Every row gives one point. The ring and each string are closed loops that go straight from each point to the next, and from the last back to the first. Before rounding, they use only three directions, however many columns there are. Count how often each string passes through the ring. Passing back the other way cancels.

Ring (6 x 3):
[[ 0.38  0.51  0.31]
 [ 0.16  0.45  0.73]
 [-0.41 -0.32  0.49]
 [-0.51 -0.78  0.19]
 [-0.01 -0.81 -0.11]
 [ 0.29 -0.20 -0.12]]
String, 18 rows:
[[-0.03  0.19  0.17]
 [ 0.29  0.15  0.49]
 [ 0.49  0.49  0.73]
 [ 0.41  0.92  0.89]
 [ 0.15  0.86  0.89]
 [ 0.29  0.56  1.14]
 [ 0.17  0.04  0.71]
 [-0.02 -0.08  0.45]
 [-0.39  0.00  0.35]
 [-0.44  0.06  0.45]
 [-0.16 -0.04  0.38]
 [ 0.21  0.03  0.73]
 [ 0.24  0.44  1.00]
 [ 0.29  0.30  0.76]
 [ 0.00 -0.05  0.28]
 [ 0.13  0.57  0.40]
 [ 0.38  1.00  0.50]
 [ 0.26  0.81  0.33]]
Times through: 0
String (19 x 3):
[[ 0.09 -0.08  0.14]
 [-0.03 -0.09  0.06]
 [ 0.11  0.09 -0.18]
 [ 0.30  0.09 -0.29]
 [ 0.21 -0.09 -0.42]
 [-0.07 -0.26 -0.31]
 [ 0.07 -0.26  0.17]
 [ 0.35 -0.47  0.24]
 [ 0.32 -0.98 -0.09]
 [ 0.29 -0.84  0.11]
 [ 0.07 -0.46  0.17]
 [-0.16 -0.54 -0.11]
 [-0.22 -0.91 -0.46]
 [ 0.08 -0.93 -0.41]
 [ 0.44 -0.65 -0.05]
 [ 0.51 -0.38  0.14]
 [ 0.44 -0.21 -0.22]
 [ 0.21  0.02 -0.44]
 [ 0.00 -0.01 -0.14]]
Times through: 0

Ring:
[[ 0.35  0.44  0.29  0.45 -0.34 -0.31  0.18 -0.33 -0.17]
 [ 0.05  0.32  0.35 -0.02 -0.35  0.29  0.31 -0.52 -0.11]
 [-0.36 -0.27  0.20 -0.27 -0.48  1.07  0.15 -0.12 -0.20]
 [-0.25 -0.60 -0.02  0.00 -0.59  0.96  0.08  0.24 -0.32]
 [ 0.12 -0.58 -0.16  0.56 -0.63  0.28  0.00  0.48 -0.42]
 [ 0.47  0.01  0.01  0.98 -0.48 -0.55 -0.11  0.36 -0.36]]
String:
[[-0.11  0.31  0.40  0.15 -0.31  0.32 -0.12 -0.11 -0.15]
 [-0.05  0.09  0.26  0.20 -0.39  0.34 -0.03 -0.03 -0.20]
 [-0.16 -0.16  0.18 -0.22 -0.48  0.81  0.36 -0.34 -0.18]
 [-0.03 -0.04  0.19  0.21 -0.44  0.37  0.02  0.01 -0.23]
 [-0.22  0.11  0.33  0.20 -0.36  0.49 -0.30  0.17 -0.20]
 [-0.18  0.09  0.31  0.30 -0.36  0.40 -0.35  0.25 -0.22]
 [-0.14 -0.22  0.13  0.12 -0.48  0.61  0.02  0.09 -0.26]
 [-0.15 -0.55 -0.03 -0.06 -0.60  0.89  0.29  0.01 -0.30]
 [-0.29 -1.09 -0.26 -0.27 -0.76  1.39  0.48  0.13 -0.38]
 [-0.26 -1.09 -0.28 -0.01 -0.75  1.20  0.22  0.42 -0.43]
 [-0.12 -1.26 -0.42  0.12 -0.83  1.08  0.33  0.49 -0.49]
 [ 0.08 -1.24 -0.48  0.21 -0.85  0.84  0.53  0.35 -0.50]
 [ 0.15 -0.64 -0.20  0.35 -0.66  0.41  0.32  0.19 -0.39]
 [ 0.28 -0.75 -0.31  0.57 -0.71  0.21  0.28  0.37 -0.46]
 [ 0.43 -0.63 -0.31  0.91 -0.69 -0.18  0.09  0.57 -0.49]
 [ 0.55 -0.61 -0.34  0.85 -0.71 -0.26  0.32  0.35 -0.47]
 [ 0.26 -0.16  0.01  0.55 -0.52 -0.03  0.11  0.14 -0.32]
 [ 0.23  0.06  0.13  0.65 -0.44 -0.16 -0.13  0.22 -0.29]
 [ 0.44 -0.16 -0.06  0.59 -0.55 -0.22  0.34 -0.03 -0.33]
 [ 0.60  0.01 -0.03  0.74 -0.51 -0.52  0.35 -0.10 -0.31]
 [ 0.21 -0.03  0.10  0.40 -0.47  0.05  0.16 -0.04 -0.26]
 [ 0.21  0.36  0.30  0.66 -0.33 -0.29 -0.25  0.14 -0.23]
 [ 0.39  0.66  0.39  0.73 -0.26 -0.63 -0.14 -0.11 -0.17]
 [ 0.43  0.67  0.39  0.48 -0.28 -0.52  0.21 -0.49 -0.12]
 [ 0.43  0.34  0.23 -0.06 -0.41 -0.02  0.92 -1.04 -0.09]
 [ 0.18  0.16  0.22  0.02 -0.42  0.23  0.50 -0.57 -0.15]
 [ 0.08  0.07  0.21  0.14 -0.42  0.28  0.23 -0.26 -0.19]
 [ 0.00  0.24  0.32  0.35 -0.35  0.14 -0.18  0.04 -0.20]]
Times through: 1
String, 25 rows:
[[-0.12  0.07  0.27  0.30 -0.38  0.35 -0.24  0.19 -0.23]
 [-0.41 -0.29  0.20 -0.09 -0.47  1.01 -0.14  0.19 -0.24]
 [-0.50 -1.02 -0.14 -0.49 -0.71  1.67  0.39  0.08 -0.32]
 [-0.27 -1.04 -0.24 -0.26 -0.75  1.34  0.48  0.10 -0.37]
 [ 0.02 -0.35  0.00  0.21 -0.55  0.48  0.19  0.07 -0.30]
 [-0.01 -0.24  0.07  0.41 -0.50  0.32 -0.12  0.32 -0.32]
 [ 0.01 -0.44 -0.06  0.67 -0.56  0.25 -0.33  0.71 -0.41]
 [ 0.23 -0.86 -0.35  0.78 -0.73  0.18 -0.01  0.74 -0.52]
 [ 0.16 -0.01  0.11  0.93 -0.44 -0.24 -0.52  0.69 -0.37]
 [ 0.36 -0.10 -0.02  1.11 -0.49 -0.48 -0.41  0.71 -0.42]
 [ 0.70 -0.37 -0.28  1.20 -0.64 -0.72  0.09  0.51 -0.49]
 [ 0.57 -0.19 -0.13  0.87 -0.57 -0.48  0.21  0.18 -0.39]
 [ 0.33  0.02  0.07  0.65 -0.47 -0.24  0.05  0.11 -0.30]
 [ 0.17  0.30  0.28  0.71 -0.34 -0.27 -0.34  0.27 -0.25]
 [ 0.22  0.12  0.17  0.52 -0.42 -0.10  0.00  0.04 -0.25]
 [ 0.35  0.14  0.14  0.45 -0.44 -0.18  0.27 -0.22 -0.23]
 [ 0.52  0.34  0.19  0.35 -0.41 -0.36  0.58 -0.63 -0.17]
 [ 0.43  0.43  0.28  0.14 -0.37 -0.19  0.66 -0.82 -0.11]
 [ 0.23  0.09  0.17 -0.04 -0.45  0.25  0.66 -0.67 -0.15]
 [ 0.06  0.19  0.28  0.25 -0.38  0.17  0.04 -0.13 -0.19]
 [-0.05  0.38  0.42  0.17 -0.30  0.23 -0.09 -0.17 -0.13]
 [-0.24  0.40  0.51 -0.22 -0.27  0.63  0.07 -0.46 -0.06]
 [-0.39 -0.07  0.33 -0.81 -0.43  1.34  0.66 -0.84 -0.05]
 [-0.45 -0.07  0.34 -0.55 -0.41  1.23  0.27 -0.44 -0.10]
 [-0.31  0.18  0.40  0.12 -0.32  0.58 -0.36  0.15 -0.17]]
Times through: 2
